Rows are points. Each copy is the shape, with its points in the same order, turned, moved and blurred by noise. Some copies are also mirrored. Which?

Shape (7 x 2):
[[-3.15  0.81]
 [-0.49  3.57]
 [-1.52  0.52]
 [ 0.30  0.50]
 [ 0.27  1.90]
 [ 3.79  0.57]
 [-1.86 -2.50]]
Copy 1 (7 x 2):
[[-1.53  3.12]
 [ 2.09  2.36]
 [-0.72  1.61]
 [ 0.19 -0.10]
 [ 1.14  0.94]
 [ 1.90 -3.08]
 [-3.56  0.28]]
Copy 1 is: only turned
Copy 2, 7 rows:
[[ 3.63  0.62]
 [ 3.43 -3.17]
 [ 2.19 -0.31]
 [ 0.85 -1.48]
 [ 1.81 -2.47]
 [-1.72 -3.89]
 [ 0.46  2.18]]
Copy 2 is: only turned

Shape:
[[-0.38 -5.20 -0.49]
 [ 3.84  1.87 -0.98]
 [-0.98  1.63  1.31]
 [-0.50  1.59  0.08]
 [-0.41  1.55  5.57]
 [ 0.29  0.45  1.41]
 [ 0.46  0.72  1.37]
 [ 2.01  0.23 -0.98]]
Copy 1:
[[-0.29  4.56 -2.25]
 [ 3.33 -1.98  0.83]
 [-1.98 -2.17 -0.63]
 [-1.08 -1.97 -1.17]
 [-4.13 -1.74  2.92]
 [-0.96 -0.78  0.40]
 [-0.83 -0.80  0.26]
 [ 1.97 -0.43 -0.56]]
Copy 1 is: mirrored
Copy 2 (8 x 3):
[[ 3.96  3.30 -1.10]
 [-3.82  0.12 -1.49]
 [-0.94 -0.13  2.79]
 [-1.11 -0.72  1.99]
 [-2.13  2.99  5.26]
 [-1.20  1.41  1.88]
 [-1.67  1.13  1.59]
 [-1.50  0.47 -0.68]]
Copy 2 is: only turned
Copy 3:
[[ 3.19 -5.00 -1.90]
 [-2.85 -2.01  2.58]
 [-1.35  0.63 -1.26]
 [-0.45  0.26 -0.19]
 [-4.11 -0.28 -4.27]
 [-1.52 -0.96 -0.92]
 [-1.95 -1.12 -0.78]
 [-0.81 -2.57  1.68]]
Copy 3 is: only turned
Copy 4 (8 x 3):
[[-5.63 -0.49 -0.33]
 [ 1.82  0.04 -3.81]
 [ 1.12 -0.95  1.40]
 [ 1.09  0.01  0.78]
 [ 1.73 -5.12  1.80]
 [ 0.18 -1.56  0.22]
 [ 0.69 -1.56 -0.11]
 [ 0.09  0.16 -2.25]]
Copy 4 is: only turned

Shape (11 x 6):
[[ 1.44  1.82 -0.01 -3.12  3.02 -2.78]
 [-0.83 -1.34 -1.63  0.36 -2.73 -3.27]
 [ 0.89 -0.80 -1.41  1.29  1.72 -1.85]
 [ 0.05  2.33  1.10  3.14 -2.74 -1.33]
 [ 2.62 -1.46  1.56 -5.31 -1.47  0.24]
 [-4.84  2.65  0.32  3.66 -1.55 -1.08]
 [ 1.97  4.65 -0.61 -1.21  0.67  0.88]
 [-3.48  0.80 -1.21 -1.29 -0.69  2.03]
 [-0.50  1.08  1.19 -0.55  1.52  1.29]
 [ 0.48 -1.10  3.27  3.05 -0.69  1.21]
 [ 2.37 -1.74  1.36  1.17 -0.36 -0.87]]
Copy 1:
[[-3.56 -0.03  0.03 -0.31 -4.11 -1.07]
 [-0.67 -0.80  1.86  1.48  0.28  4.43]
 [-1.84  0.70  1.37 -1.29  0.49  0.34]
 [ 0.38 -5.00  0.49 -1.40  1.06  2.29]
 [-0.95 -0.30 -1.88  5.33 -2.10 -0.95]
 [ 2.08 -2.70 -0.96 -4.70 -0.11  4.50]
 [-3.73 -2.85 -3.88 -0.82 -0.62 -0.58]
 [ 0.46  0.43 -4.05 -1.08  0.00  3.50]
 [ 0.26 -0.03 -2.59 -1.35 -0.71 -0.47]
 [ 3.24 -1.38  0.18 -0.53  2.07 -1.34]
 [-0.06 -0.60  1.45  1.57  0.98 -0.46]]
Copy 1 is: mirrored
Copy 2 (11 x 6):
[[-3.71 -1.00  2.20 -0.80  0.66 -3.66]
 [-0.13 -3.15 -3.93 -0.20 -1.07 -1.49]
 [-2.30 -1.66 -0.64  1.78  0.07  0.20]
 [ 3.25 -4.13  0.33 -0.03  0.15  0.54]
 [-2.20  1.32 -1.71 -5.59  1.99 -1.48]
 [ 4.87 -2.45 -0.12  3.43 -1.41 -2.16]
 [-0.62 -1.03  4.18 -2.20 -1.42 -0.55]
 [ 2.23  2.39 -0.80  0.07 -2.20 -1.93]
 [ 0.53  1.36  1.54  0.01  0.98 -1.03]
 [ 2.47 -0.80 -0.57  0.68  3.30  2.18]
 [-0.82 -1.49 -1.29 -0.45  2.52  1.40]]
Copy 2 is: mirrored
Copy 3, 11 rows:
[[ 1.04 -1.82 -1.92  1.62  5.06 -2.58]
 [-0.25 -0.20  3.11  4.81  0.96 -0.11]
 [ 1.76 -0.88  1.72  0.56  1.97 -0.08]
 [ 2.13  2.37 -1.20  3.24 -1.01  0.51]
 [-2.75 -5.03 -2.20  2.23  0.41 -2.40]
 [-0.74  6.09  0.65  2.56  0.30  1.40]
 [ 0.87 -0.51 -4.54  0.98  2.20  1.61]
 [-3.98  0.85 -0.12  1.02  1.71  2.41]
 [-1.70  0.17 -1.80 -0.71  1.17 -0.08]
 [ 0.71  1.36 -0.15 -0.74 -3.70 -0.25]
 [ 1.55 -1.67  0.66  0.55 -0.96 -1.37]]
Copy 3 is: only turned
